Every row gives one point. To make a cloud, some directions were put in groups of two or more. Within a group, all points are equally far from the middle, so they leave a hole (a ring in 2 directions, a hollow ball in 3). The other directions are filled evenly. Then the cloud was stretched, turned, moved and blurred a little. Count the holes, and give their numbers of directions, smallest first.
In the rows, 128 means zero.

Cloud:
[[ 81 114]
 [124 119]
 [127  91]
 [106 158]
 [ 97 137]
 [113  85]
 [ 68  85]
 [130  59]
 [ 82  83]
 [ 70  69]
 [ 53 103]
 [ 76 176]
 [ 76 162]]
Holes: 0

Cloud (20 x 3):
[[ 84  56 156]
 [ 88 155 176]
 [ 69  52 149]
 [191  81 128]
 [ 95 144 151]
 [127 153  91]
 [ 84  50 152]
 [129 133 100]
 [ 91  74 139]
 [120 158 116]
 [ 77 115  70]
 [158  88 139]
 [197  89 128]
 [168 127 113]
 [187 188  95]
 [ 92 123  34]
 [198  85 108]
 [131 164  65]
 [108 175 118]
 [121 194 163]]
Holes: 0

Cloud:
[[ 66  77  95  91]
 [158 182  84  82]
 [102 207 136 128]
 [138 163 166  62]
 [ 69 102  69 106]
 [148 102  94 129]
 [108  88 122 101]
 [106 185 141 164]
 [148  75  76 109]
 [ 85  99 150 176]
 [166 108 166 173]
 [185  91 133 124]
 [ 73 162 158  92]
 [155 146 183 138]
 [120  56 141 115]
 [132 172  68 193]
 [192 132  86 176]
 [173 147  88 143]
 [130 121  29 157]
 [173  94 183 132]
 [ 91 157  76 148]
 [ 73 165  73 120]
 [180 135 148 131]
 [ 74 188 196  85]
 [167  99  58 196]
 [177 171 118 193]
 [133 136 175  85]
 [161  51 131  56]
 [165  64 136  53]
 [117 182 179 158]
 [148  98 173 123]]
Holes: 0

Cloud:
[[123 166 140 142  88 173]
 [ 84 156  77  91 113 156]
 [209  72 138 104 148  79]
 [ 68 137 136  82 180 139]
 [202 178 155  92  99 104]
 [175  71 138 156  79 151]
 [200  67 129  88 159  85]
 [129 108 137 109  95  42]
 [101 106 165 158 108  79]
 [ 73 106  76 114 137  79]
 [106  49 155 112  87 108]
 [114 147 101  98 136 219]
 [104  72 117 106  90  71]
 [191 126  96  48 142 173]
 [214  78 101 126 115  95]
 [ 97  86 119  54 147 111]
 [221 139 171 107 134 158]
 [174  49 146 110  90 180]
 [126 129  78  82 126 206]
 [123 156  64  86 101 120]
 [144  52 146  71 140 109]
 [228  96 143  74 128 153]
 [141 179 184 104 133  75]
 [106 144 183 108 182 108]
 [ 84  68 178 149 115 144]
 [146 176  89  58 151  67]
 [103  50 122  78 122 115]
 [ 52 126 112 147 144 105]
 [159 136 149  61 132  45]
 [121 152 174 133 161  68]
 [172 143 140  32 102 151]
 [157 124  86  66 148 201]
 [172 179  92  50 140  83]
 [ 91 109 118  54  93 120]
 [127 200  86  93 162  97]
 [128  67 119 121  99  57]
 [ 97  63 148  91  88 105]
 [ 77 153 118  60 164 147]
 [179 111 137 139  65 161]
 [105  70  93 153 153 191]
 [201 131  64  98 113 116]
 [191 112 117  49 111 179]
 [151 123 107  48  89 176]
 [ 98 121  86  89 105  65]
 [163  81 131 116 125  39]
 [160 183  81  61 143  82]
 [147 100  99  83 187  57]
 [ 83 113 158 165 121  92]
 [191  63 122 143 107  86]]
Holes: 3 (2, 2, 2)
